Each row is a point. Two turns around zero, p and q, are shown by what they do to some points. Write where each new point lands after one turn and then the other. Backwards means that the second turn is done in reverse. Each puzzle has new turns, and all numbers are rounded.

Turn p:
[ 8.4 -0.6  2.9] => [4.8 3.1 6.8]
[ -6.7  17.0 -20.3] => [  4.2   8.8 -25.5]
[ 3.6  8.4 18.6] => [-10.0  12.8  12.9]
[ -5.3 -24.9  -1.3] => [  1.0 -24.8   5.8]
Turn q:
[ 7.9 24.1 16.2] => [22.2 16.4 12.1]
[-11.5   6.3 -14.1] => [-15.3  11.6  -1.6]
[  3.2 -10.7  -8.5] => [ -5.5  -7.4 -10.6]
[-13.9  -0.8  16.0] => [-1.5 -5.2 20.5]
[-5.6 -7.2  7.0] => [-2.2 -8.7  7.2]
[ 19.8 -11.8 -16.5] => [  2.2  -6.9 -27.4]
Where do these land?
q, then p: [ 11.5 -10.6  11.4] => [13.0 -9.1 11.1]
q, then p backwards: [ 0.0  9.2 -5.7] => [ 2.1 10.6  1.0]
p, then q: [16.6 23.7 -7.3] => [13.7 25.5 -7.3]
p, then q: [  0.5 -21.6  -6.1] => [  2.5 -21.3  -6.7]
q, then p: [ -9.7 -13.3  12.8] => [ -7.8 -13.3  14.1]
q, then p backwards: [-18.8  12.6  -5.2] => [ 0.4 11.9 20.0]

Turn p:
[-14.4  -3.6  -9.8  24.8] => [-12.4  17.9  -5.3  20.7]
[ 13.3  -5.4 -15.6  -4.9] => [ -6.0 -11.4 -16.8  -4.8]
[ 9.6  7.3 15.6 -8.2] => [17.9 -5.9  6.6 -7.7]
[ -6.3 -19.9  10.6   6.8] => [-4.8 -8.4 12.4 18.6]
[-13.3  -3.3  -5.7   0.8] => [-12.7   6.1   4.3   1.7]
[ 11.1  24.8   4.9 -19.3] => [ 18.0   1.6  -1.3 -28.4]
Turn q:
[-28.0   9.5  13.4  -0.5] => [-27.0  -1.7  17.9  -0.9]
[ 12.6   5.6  -1.3 -23.0] => [ 16.1  10.3   7.4 -17.4]
[ -8.1   7.2 -19.2  11.9] => [-14.5   5.4 -19.7  -0.7]
[  9.0 -17.0   1.8   0.3] => [ 13.6 -13.1  -2.3   3.4]
[14.5 -5.3  5.4 11.3] => [11.8 -0.9 -3.2 15.6]
Where do these land?
p, then q: [-13.8  18.8 -14.2 -16.0] => [ -7.2  11.0  15.0 -24.5]
p, then q backwards: [ -4.0 -14.3  12.3   8.0] => [ 0.7 -4.0 18.0  9.7]
p, then q: [-3.6 -3.5  5.9 17.5] => [-4.5  6.8 -5.8 16.3]
q, then p: [ 2.2  8.9 16.1  2.6] => [14.0  8.4  5.8  7.2]
q, then p backwards: [ 19.3 -10.0 -20.1 -12.1] => [24.1 20.7 -0.3 -3.8]

Turn p:
[ 6.9 11.6 11.0  3.5 11.8  9.0 -3.8 -2.6] => [ 7.4 11.9 14.4  1.1  4.8 10.4  4.3  0.6]
[ 12.5   8.1  -3.7   4.6 -20.1   1.2  10.9  -7.9] => [  3.9  -5.5  -1.3   2.0 -11.9  -7.4  23.3  -7.2]
[-10.0  -6.2   7.8   4.9  -6.4   2.6  11.7  -7.2] => [-13.6  -8.1   3.6   3.6   7.3  -2.9   6.0  -9.2]
[ 6.3 -7.8  6.4 -9.4  8.5  8.4 -1.9 16.4] => [  4.7  -8.2  13.7  -5.5  -3.1   6.5 -13.4  10.2]
[-10.3   4.3  -2.5   0.9 -41.1  17.0   0.3 -10.1] => [-24.6  -6.1  -6.3  -6.2 -25.5   4.1  21.6 -19.0]
[11.4 -6.6 -1.4  7.9 -7.2 14.3  5.3 -4.9] => [  6.8 -10.7   6.4   3.9  -7.5   4.8   6.3 -14.5]
[ -6.1  -2.8   5.3 -31.0   5.2   8.1  10.3   1.6] => [ -6.0  -9.3   9.8 -29.9   7.9  -1.4  -3.5   6.6]
[-12.9   8.2  -4.6  12.0  11.2 -37.6  -4.1  20.0] => [ -3.7  11.1 -20.1  22.2  11.3 -11.4  -9.1  31.4]
[  8.2  -3.6   5.6   9.7  19.4 -37.8 -20.8   4.8] => [ 12.6  24.0  -4.1  21.5   6.7 -21.3 -23.0  15.0]
[ -5.9  -5.3 -23.9  -3.2  18.7  14.8  -7.8 -10.1] => [ 12.7   0.7 -16.2 -12.8  10.1  18.4 -12.4 -13.9]
Turn q:
[-13.2  -3.3   1.8   0.1 -10.1 -14.7  -7.3  30.8] => [  4.2 -10.2  -3.1  16.7 -14.2   5.1 -15.4  25.2]
[ 1.0 28.1  3.2 -3.5  2.0  8.5 13.9 14.1] => [-19.3  23.7   6.7   7.8  -2.4   9.2   4.4  11.4]
[ 16.8   5.5   0.7   9.1  -4.7  -4.8 -42.1 -18.4] => [ 14.0   1.1   5.2 -15.4   2.1   6.3 -35.6 -27.9]
[-10.0 -10.1  -3.3  -6.2  -1.7  10.1  -9.1  -1.5] => [ -0.3 -14.6  -1.4  -6.3  11.9   4.4  -2.4   4.4]
[-11.9  10.3   6.9   0.3  17.5   4.2  16.1  17.4] => [-12.8  11.7   0.4  21.3   8.8  -5.6   7.8  16.1]
[-7.1 -1.9  5.7 16.8 -3.3 11.9 17.3 -5.6] => [ -7.4  -6.4   7.8  13.6   1.7   4.7  19.3 -10.6]
[ 38.1  -7.0  -1.4  -4.1 -10.3   7.7 -16.9 -15.3] => [ 21.2   6.5  19.1 -32.1  -3.1   2.8  -5.7 -16.4]
[ 12.7 -10.0 -13.4  -4.7 -10.1   9.9  12.0   5.7] => [ 11.4   0.4   4.1 -11.5  -4.2  10.3  18.9   8.9]
[-12.8  -0.3 -13.4  -0.8  10.3 -11.5  14.3  -6.5] => [ -3.4   1.5 -24.4   6.1   0.9  -6.4  11.8  -0.6]
[-10.2  -9.5   5.9  -7.5 -11.5   2.3  16.6 -14.0] => [-13.4 -16.7  -1.0  -7.1  -6.0  -6.3  17.4  -3.1]
[ -3.2  -1.7   7.5   0.3  22.0 -23.6 -14.9  -6.7] => [  5.7   3.1 -13.1   6.8   4.6 -24.8 -20.7  -7.4]
Where do these land?
p, then q backwards: [ -4.3  -5.2  -1.3  10.3  -0.9 -19.9  15.0  -3.2] => [-15.9  -9.4   5.6   1.9  18.7  -3.9   6.4  -1.6]
p, then q: [-12.0  21.5 -14.7   3.9   2.2   5.8  -1.8  15.2] => [ 0.4  6.0  2.0  2.6 10.5 22.2 13.7 16.5]
p, then q: [  5.0   7.9 -20.3  10.5   3.1  19.8  15.7   3.4] => [12.7  0.3 10.1 -9.4 11.2  4.3 27.8 -0.1]
q, then p: [ -0.8   0.8  -2.5  -9.3  12.6 -14.9   3.3  -4.4] => [  5.2   4.3 -17.6  -0.7  -0.5  -7.8   1.8   9.3]
p, then q: [  5.0  -1.0  18.7  -0.5  -8.7   2.6 -12.2  15.2] => [-10.0 -11.6  15.0   9.2 -10.7   6.2 -11.7   2.7]
p, then q: [  9.0 -11.6  19.8  -1.1 -24.0   0.1 -39.3 -16.2] => [-29.5 -10.2  -0.9  -8.2 -25.8  10.0 -23.5 -25.2]
q, then p: [-15.9  -9.8  -6.6   4.1  16.9   3.6  11.5   1.3] => [ 11.9 -11.8  -9.8  12.7  16.8   2.4  -1.7   3.4]
p, then q backwards: [ -8.3   1.6  -8.4 -12.4  -2.6   6.1  24.3  -4.4] => [ -9.4 -15.4  -6.7 -12.6  -3.5  12.8   4.3 -15.0]
q, then p: [  6.7 -10.7 -16.1 -12.4   9.3 -12.4   8.7  10.8] => [ 16.7 -10.8  -8.5  -1.2  -9.5  -4.7   6.3  19.6]
p, then q backwards: [ 15.5   6.4  31.2   6.9  -7.9   9.1 -25.1 -17.8] => [32.0 22.7 20.7 17.8 -2.7  1.8 10.0 -1.2]

Turn p:
[ 15.7  -2.0  -5.1  -4.5  13.1  -4.7 -19.9 -18.8 -18.9  15.0   0.3] => [ 21.1   8.7  -8.6  14.2   1.5   9.6  -5.7 -11.7   1.8  16.6 -22.0]
[ 12.1 -13.0   5.0  16.3  12.2  -4.1  -2.2   9.1  -5.6 -18.4 -24.6] => [ 18.1   5.9  11.6   5.6 -17.3  -9.8  11.0  27.0   0.3   7.6   2.2]
[ -9.3  -4.9  13.7 -14.4 -26.9   0.1  11.0  11.6  -0.1  -3.1  -8.4] => [-12.2  -1.6   2.9 -33.6   1.5  -6.9  -1.2   8.3  -9.5  -7.0  -3.8]
[ -9.8   0.5 -10.6  13.0  12.1  -5.2 -20.2  -0.9  -9.7  12.8   0.3] => [-2.0 12.2  3.8 24.8  5.3  5.3 -7.3 -1.6 -9.8 14.6 -4.1]
[-16.2  -3.2   4.1  -5.9  -6.1  28.6  -0.5  -7.0   3.6   5.8  10.5] => [ -2.8 -14.3   3.7  -5.3  14.1   8.8 -26.8  -2.1  -0.9 -10.3   5.1]
[ 22.1   2.9  -3.2  31.1  21.7 -19.3  -3.6 -12.2 -15.0  17.4  18.0] => [ 24.9  11.2  -7.8  26.9   9.5  12.1  22.6 -17.5  -2.5  24.8  11.1]
[ -7.1 -11.2   0.7  -9.5  -7.3 -12.9  14.0  -2.4  13.2 -16.1   1.3] => [ -9.0 -14.2   7.2 -12.1  -6.9 -21.9   7.7  -6.0   3.2  -2.6   1.4]
[-15.3  18.7   3.8  -9.3 -17.1  11.9   4.3  -5.2   5.2 -13.2  -1.7] => [-10.8  -1.6   9.6 -11.6  -2.5   3.4  -7.5  -5.8  -3.9 -29.9  -1.6]
[ -3.6   8.1 -15.9  -2.7  -6.9   9.6  16.4  -3.7   9.9  13.0   0.9] => [-16.5 -14.9  -1.6   0.7  12.1  14.5   6.3  -1.4   7.7  -8.0  -3.3]
[-20.4   8.4  -4.8 -21.0  -2.8  24.6   8.6  14.8  -7.5  -9.1   6.4] => [-12.4  -0.7  -6.0  -4.9  18.4  -9.8 -19.2  11.1   2.4 -29.7  -2.2]
[ 15.1   2.2 -14.1   9.3  -1.8   0.9 -13.5   0.9   2.5   6.1  17.0] => [  2.1  -5.6 -20.6  16.2  -4.6  10.4   1.4  -7.2  -9.1   5.1   4.8]
[ 16.7  -6.5  26.6  -2.3   9.9 -29.4   5.6  13.8  22.3 -10.2 -19.9] => [ -0.4  14.9   5.7 -20.9 -31.1 -15.6  18.5   6.9  20.3  18.8  12.5]
Turn q:
[ -3.8   9.1 -26.4  11.4   9.5  -5.4  12.4   1.5  -1.8  -3.4  12.1] => [-11.4   3.1   2.1   0.1   7.8   5.3   9.3 -24.4 -20.4  -5.0  -1.7]
[ -5.1  31.0 -11.2  -1.1 -13.1  11.0  12.7  -8.0  -5.7   8.0  -1.0] => [  1.4  11.7   7.9 -19.4 -21.9  -2.6  13.4 -15.7 -10.6  10.2   4.5]
[ 38.1 -13.4   7.8 -20.8  -3.5 -12.4   4.8  -1.0  10.8  -5.8   2.9] => [ 28.9 -22.9 -13.3  -2.1  16.3   4.3   5.1   1.1  16.6  -9.1  16.3]
[ -8.1 -10.8   7.5   3.2  -1.3  -6.4 -72.6   4.7   9.6  -3.3 -13.0] => [ 18.7  26.7  -4.9  12.8   5.5   7.7 -52.9  38.2  -7.5  -9.2 -11.1]
[ -3.4 -11.5   9.7  10.2 -16.7  20.5  11.2 -13.4  10.9  18.2  -4.4] => [ -7.8  -0.2 -15.8   4.8 -20.8   5.5   1.0  -3.1  19.5  25.1  -0.3]
[ -6.3   7.6 -13.7   5.4  11.8  32.6  -6.1   5.0   8.5   2.0 -11.4] => [ -1.8  26.2  13.7   2.0   2.7  19.6   6.5  -1.0   2.2  18.3 -11.3]
[-5.4  2.4  5.0 -9.4 -8.3 17.8 10.7 12.7 11.5 -6.9  7.0] => [ -1.9  10.8   5.8   6.8 -10.2   7.0  17.4   0.2  16.4  -6.9   8.2]
[ -4.1  -6.0  -4.5 -22.6   0.3 -16.2   8.2  -4.8  -4.4 -14.5   1.6] => [  4.0 -14.6   5.0  -9.7   2.2  -4.1   1.0  -7.0   7.3 -25.3  -7.5]
[ -8.2   4.6   7.4  12.7   9.1 -11.9   5.9  -2.0  11.6 -11.3   3.1] => [-15.7   3.5   4.1   3.1  10.4  -9.3  -9.9  -9.7   3.9  -4.7  11.4]
[ 11.4  -7.9  10.2   0.7  10.9 -17.1   5.9   1.9  -6.0  -8.1  -9.4] => [  3.7 -16.0   2.6   2.0  19.4 -15.8  -2.6   2.3   4.1  -1.2   0.6]
[ -5.6  -2.9  -5.8   8.8  -9.0 -18.3  -0.7   9.9 -20.2   3.7  -1.7] => [ -0.3  -5.9  -6.2   7.7  -4.3 -19.8   1.0   1.1 -19.7  -6.3 -10.7]
[  8.7 -12.3   9.6   8.6  10.4   0.0   8.7  -5.7 -28.8  -4.4  13.4] => [ -9.6 -33.3  10.3   9.8   1.9  -0.3   4.2   6.4 -11.5   6.3   1.3]
[-8.4 10.1  4.4 -7.0 -0.2  6.0 -1.0 -0.7  4.1 25.7  0.9] => [ -8.3  10.9 -11.3 -17.8  -9.0   2.6   6.6  11.4  -0.2   7.7   0.5]
Where do these land?
p, then q backwards: [ 11.5 -13.5  17.0 -24.2   2.7   1.0  36.2  -0.4   3.9 -24.5  -7.0] => [  3.0   6.7  21.3 -39.2  -5.3 -18.1  19.3  -2.9  -3.4   0.6 -19.5]
q, then p: [ -6.8  27.4   1.0   2.3   4.3 -16.5 -19.8  -5.4  19.0   9.2  12.5] => [ -2.6  16.4 -19.6  12.8   3.3  -8.8 -16.2 -17.9  -6.0 -22.1  -9.9]
p, then q: [ 20.0   9.9  -2.2   2.1  -9.6  14.8   3.5 -19.4 -23.1  19.2 -23.0] => [20.1  6.1 18.7  1.4  9.4  7.2 20.5  5.5 18.9 29.1 -6.9]
p, then q backwards: [ -7.4  -6.7 -10.8   7.7  -3.3  -0.5  17.9  16.0   2.2  11.8   7.1] => [ 6.8 -3.0 11.3  6.8 21.1 -4.7  9.8  8.8 -0.6 10.1  9.3]
p, then q: [-19.5 -31.7  -3.7   9.2  11.6  17.5   4.1  -9.1  -3.0   0.6  -3.5] => [ -6.9  -7.3 -14.8  14.9  20.7  -2.1  -9.6  30.9  -0.2   4.4   2.2]
p, then q backwards: [ -3.4   5.6  -2.5 -16.2   3.2  11.4   4.1  17.6  15.9  -7.9   5.2] => [-14.5  -7.1  18.6  -5.4  -2.7 -15.2   1.0  -3.0  11.9   3.5   9.2]
p, then q: [-32.2 -15.6  -3.7  -4.6  -2.2   5.8 -11.2  -6.8  -4.8  -8.5 -18.6] => [  0.7   1.8   3.0   5.7   2.8 -24.3 -18.6  31.1   1.9  -0.6  -3.5]
p, then q: [  5.7  -1.2  16.9   9.3 -24.4  17.5   0.6  -1.3  10.7   3.3   9.3] => [  7.0 -14.4   7.3   3.5 -13.4  25.6   7.7  12.6   0.8 -11.0  -4.9]
q, then p: [  0.1   3.2 -23.3 -13.1  10.8 -27.0 -21.7   1.5  -5.2  -6.8   8.3] => [ 27.0  11.6  -3.1  11.8  -9.9 -19.1  -7.0  11.1   1.5 -15.8 -17.0]
q, then p: [ 22.0   7.1  -5.6  11.3   4.5 -15.3  -7.2 -10.9  -5.5  -8.2 -14.9] => [ 21.3   9.7 -10.3   7.8  -3.1   1.3  -2.2  -9.4   6.1  21.8 -10.4]
q, then p: [  2.9  13.4  -5.0  -5.4 -12.5   7.0   5.0   3.1  -9.7  -3.0  17.2] => [ 10.9  -8.7  -4.4 -15.7  10.2  -2.4   5.8  -3.9 -10.8 -11.8   2.0]
p, then q: [ 14.3   4.3  13.2 -10.5  -0.9  -8.2   0.7   8.8   6.4   5.5   4.1] => [  6.2   7.1  -6.5 -15.3  -6.9   9.5   7.1 -10.6   0.0  -8.7   0.0]
q, then p: [ -7.4  -2.3   8.7  32.2  16.0  -7.4 -12.4   6.4  -6.9   9.2   3.3] => [ -6.8  24.6   6.7  19.7  17.7  -2.2  -6.1   3.4 -14.9  12.0   1.8]
